Each row is a point. Any point is a mix of the corners, with weights that add up to 1. It lies inside the corners' shape when no weight is negative. Say inside or outside, and name the corners with a negative weight.

Corners:
(1): [33 27]
(2): [ 42 -16]
(3): [-56  33]
Points:
[-13   7] -> outside (1)
[ 31 -14] -> outside (1)
[46 -2] -> outside (3)
[ 2 28] -> inside

Corners:
(1): [  5  35  37  49 -44 -10  46 -11]
(2): [  5  46  43  11   8 -47 -39  18]
(3): [19 46 14  4 24  2 -1  1]
(4): [ 41 -15   4  21 -27  -8  40   6]
(5): [-47 -86 -56 -20  17  24 -44  34]
(6): [ 32  28  41   4 -91 -13  27 -14]
(7): [  7  78   7  16   9 -40 -40  22]
(8): [-28 -83  -1  21   3  12 -68  -5]
(9): [  8 -19  30  32 -21  30  -8  21]
Points:
[15 28 21  9 -8 -6 -3  3] -> inside
[-33 -17   0  24  17  -4 -62  24] -> outside (3, 4, 6)
[-11 -64   2   8 -41   4 -21  -5] -> outside (3, 7, 9)
[ 15  43  26  31 -29 -14  11  -1] -> outside (2, 5)
[ -2 -37  -1   6  -5   7 -19  15] -> outside (1, 7)
[ -1 -14   7   6  -1  -1 -32  11] -> outside (1)

Corners:
(1): [-42  58  73 -16  26 -46 -22  33  -5  12 -29 -18  51  18 -42  66 -38 -83]
(2): [-35  25 -14 -25   1  -6  25  20  21  -2   0 -26 -37 -15 -39 -53  -2 -38]
(3): [ -5  14 -14  66   1  -9  43  38   7  33 -28 -38  38  24 -17 -27 -29  21]
(4): [-13  41  24  26  28   1 -15  24  34  22  19 -13  12  28  -3  46   0  53]
(5): [  10    2   35   13   15  -63   28  -33   18   28    4 -111  -11  -37
  -41   16  -29   32]
(6): [ 23  -9 -24  17   5   9  28 -39  21 -32  -2  27   8  40 -42  47  37  22]
(7): [ 24  23  23   6  34 -44  49  98  54  39  24  14   3  26 -12   8 -62 -71]
(8): [  5 -48  62 -13 -35  50 -10  66 -16 -62  60  26 -73 -30  42  16  18 -43]
(9): [ -2 -16  33 -15  -2   1  33 -34  15 -31   9 -39  13 -39  28  -7   3  12]
(10): [-22 -35 -43 -38  41  23   0  21 -23 -61  28 -50  26  18  -7 -41  62  48]
(11): [  6  18  47  15  34 -27  -1  -6 -17 -42 -35  55   3 -23 -36 -20  26  34]
(12): [-88 -26 -29  70 -40 -30 -16 -30   9 -38 -12 -23  57  34   4 -15  17  42]
(13): [ 26  41  28 -15 -20 -36  49 -29  33 -22  32   1 -33  23  -5   4 -26  13]
(14): [-21  -2 -47  89  51 -45  17  41  30   5  73 -79  75  -8  19  -3 -78   7]
(15): [ 31 -32  42 -33 -51  -8 -27 -63  24 -10  35 -36  37 -17  -5 -19 -20 -27]
(16): [ 14  41 -11  38  25 -62   1  -4   9  19  24  31  28  23   3  32  15 -21]
(17): [-14 -16 -64 -24 -43  46  32 -28 -36  11  11  23  26   3 -65 -38 -21  42]
(18): [ 32   5  69 -20   5  40  71  -8  14  12  50  55 -26  36 -25  -4 -10 -22]
(19): [ 42  -5  81 -45  53  54 -20  -3 -29   7 -52  57 -81 -39 -20  20 -24  -4]
Points:
[-10  21   1  17  26 -15  17  12   7   5   1   0  10  14 -31   1 -12  11] -> outside (8, 9, 15)
[ -2  -8  13  15   6   4  14  -6  10 -17   6 -27  -1  -7  -5 -14   0  25] -> outside (1, 7, 16, 17)
[  5  18  24   2  11 -22  15   6  10   3   2  -8  -2 -11 -24   6 -19  -9] -> outside (10, 12, 18)
[-22  -3  -4 -11   8 -12 -18 -14  -8 -33   6 -25   9  -7 -24  -8  19  16] -> outside (3, 7, 9, 18)
[  3  12  21  -6  14   3  29  12   9  -3   8  -2  -7   3 -24   1 -12   1] -> outside (12, 15, 16)
[ -3   6   8   7   3 -18  18   1  13  -8  18 -15  13   8 -17   1  -5   4] -> outside (19)
[ -6   0   2   8  17  24  22  32  -1   2  12   1 -26   3 -21 -19 -15  38] -> outside (1, 6, 9, 15, 16)
[  6   7  14   0  14  -3  16   5   5  -3  11  -4   7   0 -20   3 -12   0] -> outside (12)
[-10   7  -4  14   9 -17   4   7   6  -6  10 -16  16   4 -18   3 -15   6] -> outside (9, 18)

Corners:
(1): [ 14  15  18  60  -1  -1  41 -21   9 -30  -7  29  48  10 -35 -30  21 -13
 -40  -4]
(2): [ 16  14   3  10  10  -2   8 -15 -24  -7  -1   8   5 -28   7 -33  22   3
  32  15]
(3): [  5 -25  -7   9  12  11 -23 -32   3 -21   2  -5  35 -34 -12 -25 -20  -2
 -35  12]
(4): [ -1 -39  20 -23 -25 -34 -29  27  61  48   8  25 -45  40  78   9 -52  -4
 -37   0]
(5): [  9  19 -58  20  49 -71  32 -55  17  74  32  31 -34   0  46  29  -9 -20
 -44  42]
(6): [ 10 -62  15 -17 -37  15  -5  51   1 -18  34 -28 -67  14 -16  29 -12  18
  55 -55]
(7): [ 30  57 -36   7  30 -25  28 -28  61  36 -28  24 -47   1  18   9  12 -38
 -18  10]
(8): [-17 -49  44  -7 -35  53 -34  57 -22 -58  45 -54 -15 -19 -41  -6  11  -9
  13  -7]
(9): [ -7 -54  27  -6 -62  63  11  46   6 -27  50 -21  -6   7  -4  17  24  10
  49 -49]
(10): [-53 -31  22  39 -25  53  -5   0 -50 -42 -15 -52   8 -35 -18 -21  -6  31
  10  -2]
(11): [-10 -41  53  -2 -47  11 -47  23 -24  17   9 -35  -3   9  28  -5  -1  22
 -27 -35]
(12): [  2 -30   0 -10 -34  33   6  25  -8 -65  15 -43 -16  -4  -6 -16   9  15
  -4  -6]
(13): [-18  11  -1  31  -4  18 -22  19  18  -3   7  -6  27   1 -21 -70   2  12
 -39 -26]
(14): [ 14 102 -16  32  42 -68  14 -35  68   7 -11  17  13 -16  52   1 -22   1
 -43  16]
(15): [  9  48 -55 -10  67 -47  34 -31  32  31  -2  31 -90  -6  70  29 -10 -64
 -43   4]
(16): [  6  73 -55   9  65 -53  41 -25  32  39 -30  14 -27  33  46  28  -7 -46
 -18   1]
(17): [  6 -45  20  -4 -32  59  18  56 -28  -3  30 -26  -8 -16 -15  18 -11  24
  24 -25]
(18): [-14  19 -11  -8  43 -66   7  18  44  48 -36  -4 -29 -40  75  -3  13 -10
  -3   6]
(19): [ 12  49 -63  38  -2 -39  15 -32  26  14 -31  24  34 -39  18 -22 -25 -44
 -35  18]
(20): [-34  11   5   3 -17   4  42 -26 -44 -25 -17  10  32 -47 -51 -22  17  25
  18  13]
(21): [ -9 -80  35 -12 -63  77 -35  82 -26 -52  23 -16 -14 -19 -22  31  30  33
  37 -30]
Points:
[ -5   2  -3   8  -5  -3   8   0   3  -7  -2  -4  -6 -16   8   0  -2  -2
  -4   1] -> outside (13)
[  2   1  -6   7  -3   1   4   6  12  -1   2  -3  -8 -14   8  -1   0  -7
  -7  -3] -> inside
[  7  28 -27  18  20 -35  14 -26  27  34 -21  34  11 -13  28 -14   6 -27
 -30   9] -> outside (6, 8, 10, 12, 14, 17)
[ -3  -5 -19  -2   8 -13   1  -6   5   9 -11   3 -23 -10  22  -1  -5  -6
 -10   1] -> outside (1, 8, 9, 14, 17)
[-10  31 -25   8  29 -21  15   7   9  19  -8  -4 -29 -32  16   2   2 -11
   7   5] -> outside (1, 3, 4, 9, 11, 12)

Corners:
(1): [ 63 -26 -10  23   0  57 -23  33 -24 -36 -63  80  24 -68  -6 -66 -47  21
  36 -24]
(2): [ 28  24   8   8  21   3 -27   5  -1  10  13  13 -16  31 -22   9  27   4
 -17 -52]
(3): [ 10  17  -1  21 -33  -1  30  -2  21  30   8 -34 -43  -9 -28  23  -6 -36
 -53 -12]
(4): [ 24 -56  12 -24 -42  39 -25  10 -58 -15  11  55  56 -16  16  -3  25  14
  17 -15]
(5): [ 27  17  24  38  24  -6  19  13  -6 -48  -3   6 -28  15  12 -36 -26 -32
 -30  22]
(6): [ 26  -6 -21  26 -27  -1  18 -33  34  28  30 -51 -56  -7   3  42  26  23
 -23  32]
(7): [ 14  30 -27  21 -32   4  25  11  13   4  31  -4   1  39 -12  45 -27  26
 -27  24]
(8): [-21   3 -28   9 -52 -22  -6 -20 -53   1  16 -31  11  -9 -43  -2  21  -4
  18 -40]
(9): [-33  16  -8  23 -37 -73  55 -26  38  10  26 -15 -53  -6 -41  54  37  -4
 -69 -19]
(10): [-12   5  18  -8  14  16 -59  17 -39 -29  17  56  58 -71 -55 -16 -12   3
  36  -1]
(11): [ 32  44  -1  86  -3 -41  45  -3  51  24  45 -36 -20 -28  30  29  -3 -15
 -26  33]
(12): [ 38   4  37  -6  -3 -46   7  -3  21  14  14 -32  -3   3 -17  23 -20   7
 -12   2]
(13): [-10  10 -18  -5 -30 -36  26 -68  14  23  57  15   4 -12   8  39  18  -1
 -24  11]
(14): [-36  -9  -2  -6  -5 -46  70 -42  71  71  32 -54 -42   6  -3  86  39 -51
  -9  -3]
(15): [ 24   5 -30 -54 -54  -7 -20  12 -49 -16  59  -1   1 -57 -23  20  28  19
  68   1]
(16): [ 37 -10 -28  11  57  57 -14  68 -34 -12 -29  41  76 -75 -22 -52 -31  20
  -4 -11]
(17): [ 83   3  27  44  38  59  13  79 -27  35 -52  75  65 -56 -38 -98 -62  58
  14  29]
(18): [-13   7   0  16 -10 -36   2  19  57  45  61 -22 -50  -7   0  21  -5  10
 -24   0]
(19): [ -1 -18 -48 -27  -9 -52 -40  -3 -52  -5   5  43   3 -23 -25  22  25 -17
  18 -27]
(20): [ 17  58  56 -16  20  17 -44  26  10   6 -49   5  21  30  42  -6 -11   2
   8  17]
(21): [-16  42  48  17  35  -7   9  17 -31  38  -3  21   0 -18  32  12 -42   5
  -4  -3]
Points:
[  8  19 -11  17 -14 -10  10   1  -1  15  31   2 -13 -14 -17  14 -11   5
   2   8] -> outside (4, 9, 12, 16, 20)
[ 20   7  -1   8  -6  -2  -6   7 -12   1  11  16   9 -21 -12  -1  -3   9
  -4  -3] -> outside (14)
[  6  -9  -6  -3  -6  -9 -15   6 -28  -8  14  20   5 -38 -20  -3   0   4
  -2 -21] -> outside (7, 11, 14, 17, 20)
[ 18   6   1   7  -6  -3  -7   9 -12   0   7  18   5 -15  -6  -2  -5   6
  -4  -3] -> outside (14)
[ 15  11   3  15  -2   0   5   6  -6  15   3  11  16 -17  -5  10  -7   6
  -9  -2] -> outside (5, 15, 18)

Corners:
(1): [ 21  42  55 -29 -64  -6 -11   0  -1  24 -63 -31  62 -41  33  22  30 -62
  19 -11]
(2): [ -1 -21 -27  40 -21 -66  20 -18  58  -9  55  23  89   7   8  -8  30  10
 -10 -62]
(3): [-20 -23 -13  -1  46  19 -21 -10 -15 -54  12 -20 -24  55 -41  29  29   9
 -15 -17]
(4): [ 63  88   8 -85  -5 -19  88 -31 -27  21 -42  -6   1 -41  34  61 -11 -12
  52  19]
(5): [-25 -20 -51  38  12 -78  22  14  58  -5  14   2  24   6  58  14   4  -7
  19 -53]
(6): [-28 -44   7  -1  21 -13 -30 -43 -22 -67 -22 -24 -14  49 -10 -26 -13 -10
  11 -17]
(7): [ -4  15 -12 -21  11  -1  -4   5 -19  14 -12  54 -37  47 -15 -57 -12  21
  -2  -3]
(8): [-44 -17 -26  17  28   2 -34 -16 -38 -35 -46  19  -1  43 -31  15 -41 -14
  -5 -19]
(9): [ -9 -23  -9 -28  41 -57  34 -16  73 -11 -28  50  67  16  77   0  17  -6
 -29 -17]
(10): [ -8 -25 -36 -32 -11  13 -10  12 -46 -28 -13   6 -12   5  12  31 -31  27
 -54 -41]
(11): [-27  43 -23   6  62  -8 -39 -62 -23   6  -7  15 -24  18 -30 -47 -17 -37
   6 -31]
(12): [ 69  69  31 -46 -22  23   0 -30  -9  -6 -55 -16  -2 -56 -17  -4  13  -7
 -18  90]
(13): [ 58  22  70  -7  -5   5  55   2 -23  -9 -12 -15   4 -86  53  42  -6  17
  48  51]
(14): [-25  51 -22  14   8  21  29 -17   4 -21  27  16 -11  20 -33 -24 -10  -4
 -53 -30]
(15): [-27  -8 -34 -25  70   3   5 -40  24 -24  23  17  -4  79 -11 -63 -86  19
   1 -18]
(16): [ 15  42  23 -17 -32  -5   3  -5 -46  41 -10 -15 -21  -6  15  25  43  11
 -16  67]
(17): [  1  11  20 -59 -32   4  -2  19 -35 -23   3 -23 -34 -31 -23  43  30  -5
  29  56]
(18): [ 27   1  65 -28 -29  21   9   2 -20  59 -49   1 -36 -66 -16   8 -27   2
  -1  65]
(19): [ 48   4  40 -30 -51 -24 -10  42 -31  36 -29  -8   0 -26   7  69   1 -61
   2  32]
(20): [-33 -34 -16  50  16  29 -43 -66  11 -33   1  14   7  39   3 -12 -10 -30
  25 -27]
(21): [-45 -34 -61  20  69  39  43 -22 -19 -34  -1 -10 -16  18 -15 -10  24  17
 -32  27]
Points:
[ -5   8  11   9   8  13  -3 -20 -10  -7 -15  -2   7 -15  -8  14  23 -20
  -9  23] -> outside (4, 5, 6, 7, 10, 15)
[  8 -21   4  -9   0  -2  11  -3 -16 -19 -16 -11  -2 -15   8  39  12   0
   3  26] -> outside (1, 7, 11, 14, 15)
[-10  -4  -5 -10  11  -6   6 -11  -6 -12  -4   3   0  12   4   4  -5  -2
   2  -6] -> outside (12)
[  0   2  -4 -10   8  -9  11 -15   4  -6  -5   7   9   2   8   0   4  -3
  -4  -2] -> outside (8)
[  6  14  17 -16  -3  -3   3 -20 -12  -3 -22  -1   2  -5  -3  -1  -2 -17
   8  20] -> outside (3, 5, 10)
[ -3   2  -6  -7  -9  -3  -1  -5  -8  -8  -8  -6   0   8  -6  10  -1 -10
  -1  -2] -> outside (9, 11, 13)
